Rows are points. To make a cloud, some directions were put in groups of two or more. Within a group, all points are equally far from the middle, so they leave a hole (a ring in 2 directions, a hollow ball in 3). The other directions are filled evenly. Then the cloud was stretched, turned, moved and blurred a little. How many holes are there, and how many directions does each take, smallest first?

Cloud (19 x 3):
[[ 0.21  0.26 -0.11]
 [-0.17 -0.20  0.13]
 [ 0.33  0.32 -0.06]
 [ 0.13  0.36 -0.38]
 [ 0.58  0.21 -0.07]
 [ 0.30 -0.15  0.04]
 [ 0.35  0.17 -0.31]
 [ 0.26 -0.07 -0.39]
 [-0.18 -0.35 -0.18]
 [ 0.27  0.17 -0.14]
 [ 0.41  0.11  0.10]
 [-0.20  0.25  0.23]
 [ 0.07  0.14  0.23]
 [ 0.53  0.01 -0.18]
 [ 0.51  0.25 -0.13]
 [ 0.61  0.00 -0.03]
 [ 0.37  0.17 -0.08]
 [ 0.03 -0.38  0.23]
 [-0.03  0.19  0.23]]
Holes: 0

Cloud (22 x 3):
[[ 0.24  0.19  0.08]
 [ 0.13 -0.58  0.18]
 [-0.29 -0.33 -0.15]
 [-0.29 -0.42 -0.11]
 [-0.05  0.39 -0.24]
 [ 0.30  0.08  0.11]
 [ 0.05 -0.59  0.04]
 [ 0.47 -0.25 -0.02]
 [ 0.25 -0.42 -0.06]
 [ 0.01  0.08 -0.38]
 [-0.49 -0.01  0.10]
 [ 0.10 -0.56  0.04]
 [-0.12 -0.04  0.26]
 [-0.13  0.11 -0.31]
 [ 0.33 -0.10 -0.37]
 [-0.10 -0.07  0.27]
 [ 0.03 -0.24 -0.26]
 [-0.20  0.25 -0.07]
 [-0.04 -0.42  0.38]
 [ 0.42  0.04  0.08]
 [ 0.24 -0.06  0.18]
 [ 0.32 -0.34 -0.13]]
Holes: 1 (2)

Cloud:
[[ 0.08 -0.39 -0.12]
 [-0.25 -0.34 -0.13]
 [-0.14  0.25  0.16]
 [-0.36 -0.24 -0.16]
 [ 0.28 -0.18 -0.21]
 [-0.05  0.23  0.18]
 [-0.45 -0.22 -0.02]
 [ 0.11 -0.09  0.39]
 [-0.38  0.06  0.41]
 [-0.37 -0.30  0.25]
 [ 0.28 -0.24 -0.15]
 [-0.47 -0.18 -0.04]
 [-0.44 -0.09  0.39]
 [-0.43 -0.08 -0.19]
 [-0.39 -0.16 -0.21]
 [ 0.15 -0.24  0.31]
 [-0.13 -0.18 -0.37]
 [-0.10 -0.11 -0.39]
 [ 0.00 -0.27 -0.33]
 [ 0.19 -0.36 -0.09]
 [-0.26 -0.32  0.33]
 [-0.23 -0.36 -0.11]]
Holes: 1 (3)

Cloud (29 x 4):
[[ 0.27  0.33  0.13  0.20]
 [ 0.38  0.25  0.27  0.06]
 [ 0.26 -0.02  0.49 -0.24]
 [ 0.41  0.01  0.01 -0.35]
 [ 0.20  0.34 -0.35  0.26]
 [ 0.51 -0.15 -0.25 -0.02]
 [ 0.31 -0.03  0.48 -0.21]
 [ 0.25  0.38 -0.19 -0.01]
 [ 0.46  0.29 -0.09 -0.10]
 [ 0.41 -0.15 -0.26 -0.06]
 [ 0.11  0.32 -0.37  0.19]
 [-0.26  0.26 -0.15 -0.01]
 [ 0.01  0.16  0.39 -0.34]
 [ 0.25  0.33 -0.31  0.32]
 [ 0.52 -0.15 -0.26  0.02]
 [ 0.28  0.15  0.06 -0.37]
 [ 0.04  0.16  0.27 -0.39]
 [ 0.50  0.30 -0.08 -0.04]
 [-0.12 -0.03 -0.21 -0.01]
 [-0.10  0.23 -0.33  0.09]
 [ 0.41 -0.04 -0.34  0.31]
 [ 0.16 -0.23  0.36 -0.23]
 [ 0.55  0.27  0.05  0.05]
 [ 0.12  0.30  0.28  0.11]
 [ 0.61 -0.16 -0.20  0.14]
 [ 0.21  0.04  0.18 -0.43]
 [ 0.20 -0.19 -0.07 -0.23]
 [-0.05 -0.08  0.12  0.20]
 [ 0.06  0.26  0.38 -0.04]]
Holes: 2 (2, 2)

Cloud (30 x 4):
[[-0.37 -0.40 -0.18  0.09]
 [ 0.21 -0.59 -0.02  0.18]
 [-0.01 -0.55 -0.20  0.42]
 [-0.21 -0.42 -0.30  0.31]
 [ 0.25  0.07  0.25 -0.15]
 [-0.31 -0.35  0.03  0.33]
 [-0.43  0.14  0.17  0.13]
 [-0.31 -0.04  0.11 -0.27]
 [ 0.09  0.03  0.08  0.40]
 [ 0.06 -0.15  0.30  0.34]
 [ 0.02 -0.04 -0.03  0.43]
 [-0.14 -0.28  0.06  0.52]
 [-0.07  0.36  0.11 -0.04]
 [-0.45 -0.24 -0.03  0.18]
 [ 0.41 -0.30  0.02  0.19]
 [-0.47  0.08  0.00  0.19]
 [-0.13  0.10 -0.14 -0.39]
 [ 0.20 -0.33  0.10  0.48]
 [-0.39  0.21  0.22 -0.01]
 [-0.42  0.30  0.10 -0.11]
 [ 0.38 -0.30 -0.02 -0.09]
 [-0.08  0.23 -0.08  0.06]
 [-0.13  0.17  0.34  0.20]
 [ 0.25 -0.40 -0.15  0.38]
 [-0.11 -0.15 -0.18 -0.40]
 [ 0.27  0.02  0.28  0.17]
 [-0.32  0.27  0.02 -0.32]
 [-0.05 -0.18 -0.04 -0.40]
 [ 0.20 -0.59 -0.15  0.35]
 [ 0.17 -0.33 -0.31 -0.10]]
Holes: 1 (4)

Cloud:
[[-0.05 -0.18 -0.21 -0.42 -0.18  0.25]
 [-0.04  0.07  0.28 -0.20  0.57  0.47]
 [-0.29 -0.30  0.50 -0.36 -0.03 -0.08]
 [-0.03 -0.03 -0.06 -0.68 -0.03  0.30]
 [ 0.09 -0.10  0.43 -0.06  0.09  0.14]
 [-0.31  0.12 -0.17  0.00  0.18 -0.36]
 [-0.08  0.28 -0.15  0.34  0.17  0.12]
 [ 0.05 -0.16  0.43 -0.48  0.27  0.17]
 [ 0.18  0.02 -0.18 -0.60 -0.10  0.35]
 [-0.08  0.05 -0.30  0.34  0.01 -0.32]
 [-0.15 -0.08  0.15  0.49  0.40 -0.07]
 [-0.08  0.15  0.06  0.27 -0.14 -0.22]
 [ 0.19 -0.09  0.53 -0.19 -0.15 -0.15]
 [ 0.07 -0.48  0.22 -0.03  0.24  0.58]
 [ 0.19 -0.18  0.11 -0.58 -0.18  0.20]
 [ 0.00  0.24  0.05  0.00 -0.22  0.49]
 [-0.01 -0.14  0.26 -0.08  0.13 -0.28]
 [ 0.15 -0.06 -0.19 -0.23  0.12 -0.38]
 [ 0.00  0.20  0.06 -0.19  0.26 -0.24]
 [-0.15  0.15  0.07 -0.25  0.39 -0.15]
 [-0.15 -0.11  0.37 -0.39 -0.04 -0.02]
 [-0.08 -0.38 -0.02 -0.30  0.20  0.30]
 [ 0.05 -0.04  0.16 -0.40 -0.21 -0.79]
 [ 0.27 -0.35  0.34  0.13  0.10 -0.14]
 [ 0.05  0.05 -0.29 -0.53  0.39  0.29]
 [-0.14 -0.17  0.31  0.50  0.39 -0.21]
 [ 0.38 -0.13  0.15 -0.08 -0.17  0.32]
 [-0.23  0.01 -0.33  0.26  0.37 -0.23]
 [-0.31  0.00 -0.20 -0.14  0.33 -0.43]
 [-0.16 -0.56  0.39 -0.38  0.04  0.07]
 [ 0.09  0.14 -0.01  0.12 -0.23 -0.44]
 [-0.15 -0.19 -0.35 -0.34 -0.02 -0.30]
 [-0.13 -0.07  0.23 -0.02 -0.17 -0.04]
 [ 0.08 -0.42  0.07  0.08  0.34 -0.08]
 [ 0.33  0.15  0.28  0.07 -0.15  0.36]
 [ 0.38  0.31  0.47  0.19  0.09  0.05]
 [ 0.24 -0.26  0.34 -0.29 -0.09 -0.46]
 [-0.27 -0.32  0.06  0.08  0.69 -0.14]
 [-0.31  0.02  0.15 -0.36  0.33 -0.02]
 [ 0.43 -0.08  0.37 -0.25  0.10  0.12]
 [-0.22 -0.03  0.29  0.21  0.05 -0.33]
 [ 0.07 -0.03  0.45 -0.45  0.22  0.15]
 [-0.29 -0.11  0.32 -0.14 -0.05 -0.47]
 [-0.06  0.33 -0.23  0.03  0.31  0.42]
 [-0.38 -0.33  0.10 -0.28 -0.12 -0.31]
 [ 0.00 -0.23 -0.38 -0.17 -0.16  0.27]
 [-0.34  0.17 -0.15 -0.28  0.42 -0.17]
 [ 0.02  0.27  0.12  0.08  0.15 -0.16]
 [ 0.03 -0.13  0.53 -0.10  0.11  0.24]
 [-0.04 -0.25  0.08 -0.53 -0.10  0.31]]
Holes: 0

Cloud:
[[-0.53 -0.01 -0.15  0.12  0.16 -0.06]
 [ 0.01 -0.05  0.09 -0.10 -0.58  0.10]
 [-0.42  0.21  0.36 -0.12 -0.53 -0.25]
 [-0.34 -0.08 -0.18  0.50  0.07  0.22]
 [-0.55  0.14  0.03  0.12 -0.39  0.07]
 [-0.09  0.11  0.08  0.50  0.18  0.01]
 [-0.15  0.29  0.17 -0.15 -0.44  0.04]
 [-0.56  0.12 -0.05  0.11 -0.36  0.31]
 [ 0.10 -0.24  0.00  0.29  0.44  0.13]
 [-0.12 -0.39  0.07  0.25 -0.35 -0.33]
 [-0.38 -0.05 -0.16  0.33 -0.04  0.40]
 [-0.08 -0.19 -0.02 -0.23 -0.21 -0.24]
 [-0.55  0.43  0.11  0.11 -0.08  0.18]
 [-0.42  0.22  0.05  0.30 -0.32  0.18]
 [-0.33  0.19 -0.21  0.25 -0.24 -0.13]
 [ 0.17 -0.36 -0.26  0.05  0.17  0.11]
 [-0.64 -0.28 -0.29  0.33  0.08 -0.01]
 [-0.08 -0.28  0.17 -0.27 -0.25  0.00]
 [-0.15 -0.06 -0.39  0.30 -0.01  0.29]
 [-0.64 -0.17 -0.15  0.07 -0.65 -0.11]
 [ 0.33 -0.19  0.15  0.12 -0.08 -0.23]
 [-0.24 -0.11 -0.30  0.35  0.09  0.34]
 [ 0.24 -0.29  0.01 -0.36  0.08 -0.04]
 [-0.14  0.30  0.16  0.16 -0.45  0.01]
 [ 0.24 -0.25  0.08  0.07  0.42 -0.14]
 [ 0.27  0.01  0.28 -0.19  0.41  0.12]
 [-0.20  0.17  0.23  0.13  0.01  0.20]
 [ 0.22  0.14  0.07  0.00  0.33 -0.14]
 [ 0.29  0.09  0.21  0.01  0.62  0.21]
 [ 0.14  0.05  0.16 -0.14 -0.06  0.01]
 [-0.19  0.23 -0.34 -0.16  0.08  0.26]
 [-0.07 -0.05 -0.24  0.08  0.14  0.19]
 [-0.53  0.14  0.18  0.15 -0.14  0.38]
 [-0.39 -0.08  0.15  0.37  0.01 -0.15]
 [-0.56  0.22  0.14  0.15 -0.43  0.14]
 [-0.09 -0.07 -0.06 -0.26 -0.31 -0.09]
 [-0.30  0.05 -0.17 -0.03 -0.11 -0.37]
 [-0.50 -0.06 -0.03 -0.07  0.05  0.03]
 [-0.61  0.11  0.02  0.01  0.04 -0.02]
 [-0.27  0.14  0.41 -0.16 -0.54 -0.19]
 [-0.13 -0.25  0.21  0.08 -0.10 -0.20]
 [-0.09  0.02 -0.15  0.31  0.43  0.04]
 [-0.20 -0.38 -0.16  0.01 -0.55  0.12]
 [-0.58  0.46  0.12 -0.31 -0.55 -0.16]
 [ 0.16 -0.54 -0.26  0.32  0.33  0.34]
 [ 0.05 -0.29 -0.02  0.09  0.45  0.01]
 [ 0.00  0.18  0.01 -0.11 -0.03  0.02]
 [ 0.15 -0.38  0.11  0.03 -0.22  0.11]
 [-0.44  0.12 -0.04  0.23 -0.14  0.25]
 [-0.67  0.26 -0.19  0.21 -0.36  0.48]
 [ 0.08 -0.04  0.15  0.16 -0.16 -0.27]
 [-0.64 -0.10 -0.19  0.23  0.04  0.11]
 [-0.22 -0.22 -0.30 -0.04 -0.08  0.07]
 [ 0.17 -0.27  0.31  0.33  0.30  0.20]
 [-0.83  0.20 -0.21 -0.27 -0.70  0.03]]
Holes: 0

Cloud:
[[-0.09  0.12 -0.03 -0.50 -0.09 -0.12]
 [-0.35 -0.07  0.54 -0.01  0.16  0.30]
 [-0.40  0.49 -0.11  0.21  0.02  0.10]
 [ 0.36 -0.42  0.06 -0.13 -0.05 -0.25]
 [-0.30  0.37  0.29  0.06 -0.31 -0.27]
 [-0.26  0.15 -0.11  0.24  0.39 -0.18]
 [ 0.27 -0.23 -0.60 -0.12  0.11 -0.08]
 [ 0.18 -0.05 -0.25  0.21  0.00 -0.33]
 [ 0.14 -0.66  0.00 -0.35 -0.29  0.03]
 [-0.13  0.17 -0.32  0.31 -0.23 -0.16]
 [-0.43 -0.20  0.22  0.25  0.39 -0.13]
 [-0.06  0.13 -0.24 -0.15  0.48 -0.35]
 [ 0.20 -0.04 -0.08  0.45  0.24  0.59]
 [ 0.11 -0.16  0.16 -0.01  0.40 -0.53]
 [ 0.40  0.08 -0.25 -0.19 -0.04 -0.19]
 [-0.22  0.12  0.09 -0.15  0.35 -0.12]
 [-0.06 -0.11  0.27  0.39  0.24 -0.41]
 [ 0.06  0.22  0.28 -0.01  0.14 -0.15]
 [-0.35  0.05  0.49  0.10 -0.19 -0.10]
 [ 0.17 -0.40 -0.17 -0.16 -0.06 -0.22]
 [-0.21  0.09  0.34  0.22 -0.48 -0.53]
 [-0.03 -0.61 -0.08 -0.11  0.12 -0.20]
 [ 0.44 -0.46  0.29  0.09 -0.24  0.23]
 [-0.04 -0.11 -0.36 -0.20 -0.58 -0.10]
 [ 0.00 -0.08 -0.29 -0.16 -0.17 -0.26]
 [ 0.17  0.04  0.39 -0.15  0.11 -0.46]
 [-0.22 -0.15  0.27  0.24  0.56  0.11]
 [ 0.08 -0.26 -0.03  0.01  0.32  0.10]
 [ 0.11  0.04 -0.07  0.47  0.25 -0.17]
 [ 0.26 -0.36  0.26  0.21  0.05  0.11]
 [ 0.10 -0.59  0.22 -0.17 -0.30  0.36]
 [-0.26 -0.15 -0.34 -0.05 -0.04  0.07]
 [ 0.08 -0.07 -0.23  0.38  0.02 -0.33]
 [ 0.18 -0.12 -0.24 -0.18 -0.33 -0.19]
 [ 0.04 -0.51  0.37 -0.23 -0.10  0.12]
 [-0.17 -0.13 -0.26 -0.22  0.07 -0.51]
 [-0.27 -0.10  0.23  0.12 -0.05 -0.29]
 [-0.32 -0.10  0.19 -0.47 -0.18 -0.34]
 [ 0.34  0.01 -0.42  0.35  0.13 -0.32]
 [-0.35  0.19  0.29 -0.07 -0.17 -0.18]
 [-0.35 -0.12  0.43  0.17  0.02  0.41]
 [-0.17 -0.13 -0.06 -0.11  0.37 -0.58]
 [-0.15 -0.12 -0.14 -0.24  0.49  0.10]
 [ 0.01 -0.07  0.13 -0.05 -0.16 -0.59]
 [ 0.22  0.07  0.20  0.25 -0.04 -0.11]
 [-0.12 -0.13 -0.36 -0.47 -0.33  0.03]
 [-0.08 -0.45  0.09 -0.06  0.36 -0.26]
 [-0.22  0.36  0.18  0.00 -0.15 -0.35]]
Holes: 0

Cloud (73 x 8):
[[ 0.11 -0.20 -0.30 -0.38  0.09 -0.22 -0.32  0.09]
 [-0.42 -0.02 -0.21 -0.18  0.20  0.63  0.35  0.10]
 [ 0.07 -0.08 -0.11 -0.05  0.35 -0.40 -0.38  0.01]
 [-0.13  0.60  0.18  0.23  0.55 -0.05  0.02 -0.13]
 [-0.35  0.29 -0.08 -0.36  0.34  0.51  0.27 -0.19]
 [-0.08  0.22 -0.04  0.10  0.38 -0.82 -0.15  0.02]
 [-0.16 -0.21  0.04 -0.11 -0.29 -0.08 -0.13 -0.28]
 [-0.40 -0.11 -0.19 -0.55  0.05 -0.14  0.16 -0.19]
 [-0.35 -0.20 -0.02 -0.70  0.04 -0.09 -0.10 -0.01]
 [-0.25 -0.47 -0.17 -0.40 -0.17 -0.34  0.21  0.17]
 [ 0.28  0.13  0.05 -0.18 -0.24 -0.17  0.02 -0.05]
 [-0.04  0.46 -0.05 -0.09  0.36  0.61  0.13  0.02]
 [-0.32 -0.24 -0.36 -0.58 -0.06  0.07 -0.04  0.22]
 [-0.33 -0.36 -0.08 -0.11 -0.10 -0.39  0.05 -0.11]
 [ 0.04 -0.22 -0.11 -0.16 -0.34 -0.48 -0.12  0.24]
 [ 0.35  0.22 -0.05  0.18  0.24  0.02  0.24 -0.03]
 [ 0.08  0.37  0.18  0.14  0.32 -0.82 -0.06  0.25]
 [-0.55 -0.42 -0.18 -0.46  0.01 -0.43  0.07  0.32]
 [-0.38  0.52  0.02 -0.26  0.38  0.30  0.30 -0.18]
 [-0.41 -0.01 -0.23 -0.51  0.02 -0.06 -0.15 -0.16]
 [-0.36 -0.09 -0.17 -0.24  0.15  0.19 -0.25 -0.37]
 [-0.39  0.09 -0.32  0.04  0.00  0.12  0.24 -0.10]
 [-0.44 -0.44 -0.03 -0.36  0.21 -0.30 -0.20  0.11]
 [ 0.47 -0.10 -0.22  0.11 -0.06 -0.48 -0.34  0.10]
 [-0.49  0.10 -0.04 -0.07  0.36  0.32  0.04 -0.28]
 [-0.51 -0.09 -0.03 -0.18  0.40  0.01 -0.12  0.05]
 [-0.59  0.15  0.03 -0.11  0.48 -0.37  0.00  0.13]
 [-0.04 -0.32 -0.03 -0.31 -0.05  0.13  0.28 -0.17]
 [ 0.20  0.42  0.08  0.13  0.39  0.10  0.25 -0.18]
 [-0.01  0.81  0.18  0.25  0.22  0.11  0.29 -0.06]
 [ 0.34  0.21  0.13  0.07  0.00  0.19 -0.22  0.10]
 [ 0.12  0.08  0.07 -0.10  0.14 -0.95 -0.13  0.18]
 [-0.16 -0.06 -0.30 -0.07 -0.30 -0.05  0.02 -0.16]
 [ 0.21  0.07 -0.34  0.24  0.21 -0.10 -0.05  0.09]
 [-0.31 -0.12 -0.07 -0.32 -0.07 -0.14 -0.03 -0.39]
 [-0.04 -0.21 -0.21 -0.01 -0.28  0.39  0.29 -0.03]
 [ 0.07  0.21 -0.14  0.16  0.33  0.15  0.11  0.30]
 [ 0.18  0.08 -0.12  0.04 -0.24 -0.47 -0.18  0.26]
 [ 0.42 -0.15 -0.13  0.15 -0.26 -0.42 -0.32 -0.14]
 [-0.16 -0.41 -0.23 -0.56 -0.13  0.32 -0.27 -0.10]
 [ 0.15 -0.01  0.25  0.00  0.10 -0.32 -0.19  0.21]
 [ 0.32 -0.13 -0.29 -0.01 -0.16  0.06  0.15  0.13]
 [-0.38  0.20 -0.01 -0.51  0.26  0.41  0.09  0.08]
 [ 0.06 -0.01 -0.05 -0.09  0.09 -0.10  0.13  0.51]
 [-0.03 -0.56 -0.40 -0.13 -0.23  0.12 -0.11  0.05]
 [-0.47 -0.02 -0.15 -0.05 -0.05 -0.22 -0.14  0.30]
 [ 0.31  0.26  0.25  0.13  0.12  0.05 -0.12 -0.30]
 [-0.13  0.07 -0.26  0.06 -0.10 -0.41 -0.12 -0.15]
 [ 0.30  0.07 -0.10  0.19  0.17 -0.33  0.07  0.31]
 [-0.14  0.14  0.06  0.24  0.17 -0.70 -0.01  0.02]
 [-0.29  0.02 -0.18 -0.15  0.00 -0.65  0.02 -0.04]
 [-0.02  0.13 -0.31 -0.35 -0.07  0.54 -0.06  0.02]
 [ 0.00  0.12 -0.09  0.07  0.44 -0.49  0.10 -0.14]
 [-0.58 -0.11  0.09 -0.07  0.10  0.01  0.27  0.30]
 [ 0.44  0.07 -0.29 -0.11 -0.11  0.13  0.01  0.02]
 [-0.01  0.30  0.02 -0.01 -0.30  0.24 -0.11  0.01]
 [-0.15  0.46  0.27  0.13  0.23 -0.14  0.41  0.08]
 [-0.26 -0.36 -0.11 -0.38 -0.26 -0.36 -0.05 -0.16]
 [ 0.09  0.14  0.10  0.21  0.32 -0.82 -0.14  0.05]
 [ 0.25  0.08 -0.11  0.04  0.25 -0.45 -0.48 -0.08]
 [-0.14  0.20  0.33  0.06 -0.01  0.10  0.14  0.07]
 [ 0.26  0.41 -0.22 -0.07  0.23  0.07  0.11 -0.22]
 [-0.01  0.69 -0.06  0.25  0.13 -0.10  0.33  0.22]
 [ 0.14  0.42  0.20  0.22  0.08 -0.53 -0.24  0.12]
 [-0.22  0.76  0.21  0.29  0.47 -0.24  0.22  0.07]
 [-0.28 -0.10 -0.07 -0.10 -0.10 -0.21 -0.12 -0.37]
 [-0.27 -0.47 -0.24 -0.35  0.16 -0.10 -0.31 -0.13]
 [ 0.34  0.49 -0.03  0.00  0.08  0.34 -0.10 -0.02]
 [-0.58  0.29  0.19 -0.04  0.31 -0.09 -0.01 -0.05]
 [ 0.31 -0.33 -0.25 -0.31 -0.25  0.29 -0.29 -0.13]
 [-0.03 -0.34 -0.43 -0.23 -0.12  0.40  0.14  0.03]
 [ 0.36  0.16 -0.08  0.26  0.15 -0.45 -0.46 -0.05]
 [-0.04  0.50  0.29  0.26  0.10 -0.07  0.21  0.21]]
Holes: 2 (4, 4)
